Every row gives one point. Each copy is the shape, with its points in the same order, turned, moved and blurred by noise. Is it also mirrored, or only turned?
(in the rows, 128 means zero)

Shape (6 x 2):
[[ 86 122]
 [150 139]
 [184 106]
 [140 116]
 [137 122]
 [ 81 101]]
Copy 1 (6 x 2):
[[ 91  93]
 [126 150]
 [108 193]
 [103 149]
 [106 141]
 [ 68  97]]
Copy 1 is: mirrored
Copy 2 (6 x 2):
[[ 87 120]
 [143 155]
 [186 134]
 [140 128]
 [138 136]
 [ 90  98]]
Copy 2 is: only turned

Shape (9 x 3):
[[115 168 103]
 [138 136 158]
 [ 94 160 128]
 [176 149 107]
 [ 88 152 146]
 [ 45 111 140]
 [139  81 132]
 [123 156 107]
 [152 132 112]]
Copy 1 (9 x 3):
[[124  79 151]
 [145 142 148]
 [101  99 165]
 [185  91 133]
 [ 95 124 162]
 [ 47 127 131]
 [136 143  91]
 [129  82 138]
 [155 106 117]]
Copy 1 is: mirrored
Copy 2 (9 x 3):
[[101 126 102]
 [145 131 150]
 [ 99 103 130]
 [148 169  98]
 [108  97 147]
 [121  37 140]
 [191 101 120]
 [114 127 103]
 [152 141 105]]
Copy 2 is: only turned

Shape (8 x 4):
[[200 113  90 111]
 [127 107 169 115]
 [175 136 171 102]
 [130 115 141 197]
 [102 145  89 145]
 [126 124 139 143]
 [105 131 171 154]
 [104 120 123 106]]
Copy 1 (8 x 4):
[[164  75  94 134]
 [114 121 176 114]
 [173 101 170  93]
 [140 148 158 191]
 [118 172  95 144]
 [130 143 143 138]
 [129 161 186 143]
 [103 146 135 104]]
Copy 1 is: only turned
Copy 2 (8 x 4):
[[123 178 111 193]
 [137 114 178 123]
 [167 152 165 143]
 [162  62 122 169]
 [115  97  91 108]
 [140 104 136 134]
 [157  78 161 118]
 [110 117 147 109]]
Copy 2 is: mirrored
Copy 3 (8 x 4):
[[ 98  91 101 200]
 [120  95 117  97]
 [ 72  86 139 116]
 [190 109 163 134]
 [158 160 106 146]
 [140 116 131 123]
 [152 128 142  91]
 [133 130  89 116]]
Copy 3 is: mirrored

Shape (9 x 6):
[[110 146 172 194 127 112]
 [121 131 141 148  81  77]
 [119 140 166 118  85  94]
 [136 130 129 120 112  69]
 [162 113 112 167 156 173]
 [122 174 140 121 171 119]
 [128 162  85 149 146 146]
 [143  98 110  97 141 140]
 [187 107 123  82  99 111]]
Copy 1 (9 x 6):
[[114 157 171 180 127  73]
 [129 140 164 148  66 112]
 [104 135 186 129  79 126]
 [136 125 152 109  78 107]
 [157 122 120 157 186 128]
 [ 92 145 136  96 151  89]
 [119 156  90 133 150 121]
 [132  85 127 110 140 147]
 [164 109 163  88 107 170]]
Copy 1 is: only turned
Copy 2 (9 x 6):
[[ 85  60 155 115 153 137]
 [115  62 127 119 101  94]
 [103  96 151 131  97  84]
 [140  84 116 135 127  73]
 [171 107 131  99 174 177]
 [102 132 115 143 178 114]
 [128 116  76 114 156 155]
 [184 126 122 146 133 129]
 [192 137 134 107 112  75]]
Copy 2 is: mirrored

Shape (13 x 9):
[[101 169 185  93  90 177 109  72 147]
 [123 109 162 132 101 114 158 164 119]
 [ 95 101 189  73 114 158 126 142 110]
 [171 134 111 149 164 151 113  76 163]
 [142 135 105  82 166 109 135 163 102]
 [125 167 157 147 155 123 136 106 136]
 [102 102 105 154 150 143 143 164 142]
 [177 179 139 108 159 106 102 117 160]
 [116 123 121 140  93 187 116 163  87]
 [114 108 163 128 134 138 142 127  96]
 [174 174 122  69 134 182 131 145 133]
 [118 152  96 156 107 116 105 102  84]
 [145 118 134  92 121 138 154  79 118]]
Copy 1 (13 x 9):
[[ 88 207 169 122 149 186 146  84 120]
 [131 124 174 134 130 120 144 169 144]
 [ 73 137 203 117 139 141 162 139  99]
 [127 116  84 151 173 155 107  72 124]
 [111 109 109  88 154  80 148 145  95]
 [121 166 114 154 183 134 138 132 128]
 [ 93  91 107 163 120 117 155 149 145]
 [123 145  92  90 205 136 107 116 130]
 [105 131 133 133  71 158 136 159  94]
 [112 131 165 157 144 123 144 144 102]
 [126 131 105  60 146 167 164 115  92]
 [123 175 105 150 103 103  92 123 108]
 [138 137 158 126 146 117 146  76 105]]
Copy 1 is: only turned
Copy 2 (13 x 9):
[[107 190  94 139 144 100  58 140 176]
 [131 127 100  99 106  82 144 154  98]
 [107 147  92  76 157 107  87 183 115]
 [148 121 152 173 168 141 134  95 155]
 [172 123 164  57 133 133 138 149 127]
 [109 154 158 140 122 113 140 130 153]
 [119  85 112 108 108 157 150 134 122]
 [165 128 191 142 139  98 116 142 177]
 [159 154  72 115 104 163 122 167 106]
 [111 154 113 104 140 117 134 147  93]
 [192 152 125 104 163 129 127 171 189]
 [161 168 137 125  85 148 109  94 106]
 [147 161 111 103 167  97 123 100 135]]
Copy 2 is: mirrored
Copy 3 (13 x 9):
[[ 73 135 145  71 144 149 134  52  84]
 [153 101 140 120 106 166 172 138 128]
 [121 101 146  57 147 172 147 136  91]
 [130 118 122 161 171 127  78  66 141]
 [175 151 120  91 135 136 102 156 160]
 [121 158 157 148 145 133 132  99 124]
 [133 118  96 157 147 183 130 156 138]
 [143 154 175 121 133 135  76  78 164]
 [162 126  79 112 125 198 138 111  84]
 [143 111 129 118 143 142 152 135  94]
 [166 155 120  65 160 176 107  73 156]
 [141 150  85 144  90 116 106 100  96]
 [130 104 111  93 149 102 141  88 130]]
Copy 3 is: only turned
Copy 4 (13 x 9):
[[ 56 183 124  89  63 104 128  87 108]
 [106  99 163 119 121 124 161 160 128]
 [ 52 116 162  71 112  90 151 140  91]
 [111 177 111 136 177 123 132  63 154]
 [116 114 163  70 188 146 104 140 122]
 [ 94 160 166 144 132 143 107  93 120]
 [ 70 102 126 142 174 116 127 150 158]
 [145 208 153 106 168 138 108 119 125]
 [ 70  97  85 117 125 145 153 149  98]
 [ 87 102 159 120 129 110 146 113 103]
 [ 84 177 123  51 155 173 142 133 127]
 [124 107  95 132 122 149  86  99 113]
 [105 126 145  71 126 127 141  66 141]]
Copy 4 is: mirrored

Shape (17 x 11):
[[135 107  86 142 151 155  71 179 115 118  93]
 [175 145 168 136 122 158 156 104 114 119 133]
 [ 89 105  79 107 156 156 107 193  91 142  74]
 [ 78 127  79 109 151 127  98 193 106 106 129]
 [158 116 108 137 108 150 170 108 147 152 153]
 [128 142 143 137 153 114 170 133 140 175 150]
 [110 102 128 129  86 134 157 109  98 162 126]
 [139 115 126 161 134  72 136  85 108 142 109]
 [168 125 147 109  92 115 124 134 121 163 137]
 [104  84 100 128 154 153 126 211 113  95  72]
 [102 151  86 144 133 147 100 207  90 136  54]
 [154 109 109 150 107  89 135 130 141 156 109]
 [166 143 119 138 137 186 132  88 113 147 152]
 [174 156 119  79 117 153 163  81 130 120 126]
 [147 161 140 135 100 159 148  71 177 138 128]
 [106  97 155 119 130 118 108 117 136 166 104]
 [144 163 141 142  87 163 159  99 138  97 184]]
Copy 1 (17 x 11):
[[ 57 127 130 110 168 142 110 172 153 123 101]
 [156 160 165 119 135 118 146  85 114  88 113]
 [ 64 123 138 129 127 181 125 199 133 156  74]
 [ 73 110 141 122 113 135  80 194 114 154 111]
 [150 121 115 120 107 122 172  98 137 122 144]
 [162 137 143 182 121 133 149 131 114 140 146]
 [140 122 123 146  93 124 155  98 124 154  71]
 [158 141  74 161 162 117 124 104  96 141  92]
 [159 152 149 126 146  90 157 119 145 157 106]
 [ 92  85 143 118 143 170 105 205 151 103  73]
 [ 55 158 128 148 132 144 127 211 132 121  68]
 [150 131  89 145 149 102 148 137 145 141 108]
 [107 160 139 111 127 136 157  69 118 116 144]
 [171 177 127  68 108 146 145 100 115 126 131]
 [160 182 109 130  93 129 138  75 160 105 144]
 [140 137 132 164 147 147 112 111 160 167  88]
 [144 146 145 110  76  86 119  75 118  85 149]]
Copy 1 is: mirrored
Copy 2 (17 x 11):
[[145 113 102 195 162 127  89 184  94 148 114]
 [179 153 167 112 149 103 146 106 139 129 114]
 [136 105 142 186 138 176  69 169  66 182 102]
 [102  98 121 145 154 169  99 188  65 144 131]
 [189 134 127 130 108 148 175 104 116 129 126]
 [131 132 154 130 133 143 179  93 103 172 143]
 [150 111 166 142  73 152 137 119 128 136 101]
 [111 128 112 132  83  90 141  97 126 160 103]
 [167 141 156 135  92 114 143 145 145 158 159]
 [145  84 142 180 163 142  55 146  52 141 122]
 [117 157 150 205 138 139  66 165  52 157 114]
 [144 126 109 163  82 110 134 114 107 152 147]
 [187 160 131 129 145 141 171 133 141 140  84]
 [199 167 125  80 121 148 122 106 143 139 120]
 [168 175 124 137 125 154 158  78 169 106 129]
 [121 101 145 162 108 148 116 111 161 166 130]
 [163 157 151  91 138 137 171 123 133  68 125]]
Copy 2 is: mirrored
Copy 3 (17 x 11):
[[142 134 111 139 149 168  72 196 102 153  81]
 [176 116 158 121 126 140 142 104 149 103  98]
 [117 145 131 118 168 159 112 203  51 176  77]
 [ 82 167 134  96 142 157  83 188  75 145 112]
 [143 105 135 150 127 141 161 129 144 132 157]
 [100 116 152 124 150  91 163 141 144 121 114]
 [142 115 150 130 107 109 161 120  89 171 130]
 [130 124  82 152 132  78 120 101 112 143 104]
 [153 130 129 103 114 115 147 131 166 169 109]
 [122 135 108 112 136 172 120 216  60 121  64]
 [108 167 146 143 139 161 101 189  81 171  33]
 [123 126  83 154 115 116 145 140 140 164 110]
 [178 111 173 148 161 140 119 109 138 129 144]
 [151 128 133 106 164 178 160  74 140 129 137]
 [124  70 149 145 132 161 141  75 153 135 131]
 [125  78 125 103 136 100 120 140 110 170  96]
 [142 119 172 129  88 161 125  91 152  93 161]]
Copy 3 is: only turned

Shape (17 x 12):
[[ 96 149 121 185 182 105 127 101  70 114 139 117]
 [104 141 111 141 102 181 129 106 137 157  21 170]
 [136 140 138 111 140 108 133 149 133 147 123 123]
 [115  99 116 100 123 117 121 103 126  96 138 147]
 [139 164 106 149 128 103 125 123 156 140 134 141]
 [125 154 157 118 136 100  90 105 125 102 142 208]
 [124 133 122 123 122 219 136 142 122 140 130 132]
 [112 162 130 114 120 129 127 130 151 138 147 120]
 [106 166 111 148 112 125 122 150 155  94 142 126]
 [140 153 111 170 126  97 105 144 107 122 131 139]
 [133 144 141 136  97 111  88  92 141 100 113 143]
 [101 161 146 102 108 121   7 136  85 132 142 129]
 [109 139 126 109 102 113 130 147 129 136 124 129]
 [130 120 158 162  93 133 124 135 147 101 140 142]
 [ 99  22 135 120 133 141 123 148 164 150 119 120]
 [ 97 134 125 113  96 103 108 128 143 122 148 119]
 [119 171 114 110  94 100 106 138 125 201 130 151]]
Copy 1 (17 x 12):
[[104 132 144 122 151 122 125 104  71 208 172 125]
 [ 70 152 120 148 124 114 107  37 189  92 142 160]
 [155 147 145 118 108 120 131 108 121 125 114 115]
 [116 111 128 177 128 125 116 139 103 120 113 122]
 [104 130 139  97 115  94 155 122 117 125 125 130]
 [104 145 119 117 133 119  93 148  67 111 104 183]
 [116 120  73 134 107 184 139  79 154 133 128 119]
 [121 110 130 104  87 130 129 113 115 121 121 115]
 [ 81 131 141 118  79 133 153 129 107 142 112 118]
 [111 161 135 122 106  99 165 121  96 158 139 146]
 [ 87 140 132 145 101 112 120 139 100  97 157 149]
 [128 154  73 147  41  94  87 104  44 134 149 147]
 [131 125 144 141  81 120 130 103 121 127 112 134]
 [104 141 133 137  89 153 138 161 136 133 140 152]
 [146 131 114 186 110 120  83 156 201 156 112  92]
 [119 105 140 141  71 113 125 132 108 129 122 126]
 [154 115 115 102  78  67 136  84 121 120 115 166]]
Copy 1 is: only turned
Copy 2 (17 x 12):
[[ 90 104 103 152 173 134 111 113  99 117 127  48]
 [ 78 121 114 141  60 218 109 165 128 144  99 159]
 [157 125 134 118 123 121  98 135 126 119 125 129]
 [101 112 175 131 125 127 138  96 120 100 130 141]
 [120 117  97 121 115 100 129 146 149 113 118 121]
 [122 101 105 191 112 110 134  73 129  93 119 150]
 [119 166 138 131 164 185 130 147 126 156 106 168]
 [127 162 128 126 127 105 112 133 125 121 113 137]
 [121 168 115 124 129 126 146 136 141  81 118 116]
 [123 112  96 139 140 130 126 136 150  95 156 103]
 [ 98 136 131 151  88 127 134  95 160 115 147 123]
 [ 98 168 131 201 149 123  46  92 164  83 174 145]
 [129 146 134 119 115 125 106 137 114  99 144 143]
 [137 157 135 156 112 137 171 127 136 122 151 119]
 [145 120 242 156 118 150 138 181 119 129 130 130]
 [112 159 153 131 112  99 119 128 125  90 146 134]
 [118 128  93 137 109  94  76 164 126 117 152 174]]
Copy 2 is: only turned
Copy 3 (17 x 12):
[[129 145 122 119 149  87 156  58 117 142 172 137]
 [ 82 142 116 126 113 177 109  88 139  45  71 102]
 [121 144 150 135 121 129 135 142 148 157 116 109]
 [115 103  93 131 113 144 109 138 140 154 145 151]
 [154 143 148 139 135 117 104 109 152 149  93 132]
 [123 108  87 145 171  79  93 152 158 118 121 136]
 [136 129 146  68 138 188 147 144 141  94 119 130]
 [155 159 134 113 122 132 110 143 151 143 124 112]
 [180 153 145 136 111 125 108 130 137 117 132 148]
 [139 122 158 142 143  89 118 104 113 138 113 141]
 [155  97  96 141 109 112  91 121 131 117 107 110]
 [116 119 128  67 100  47  70 169  95 118 136 108]
 [127 154 135 136 109 137 110 146 115 139 117 129]
 [173  99 134 155 139 146 112 142 118 117 137 118]
 [ 82  87 164 138 108 213  96 136 144 155 176 103]
 [147 142 121 132  98 131  86 146 118 153 137 127]
 [112 179 148 117 141 118  80 147 115 155  74  97]]
Copy 3 is: mirrored
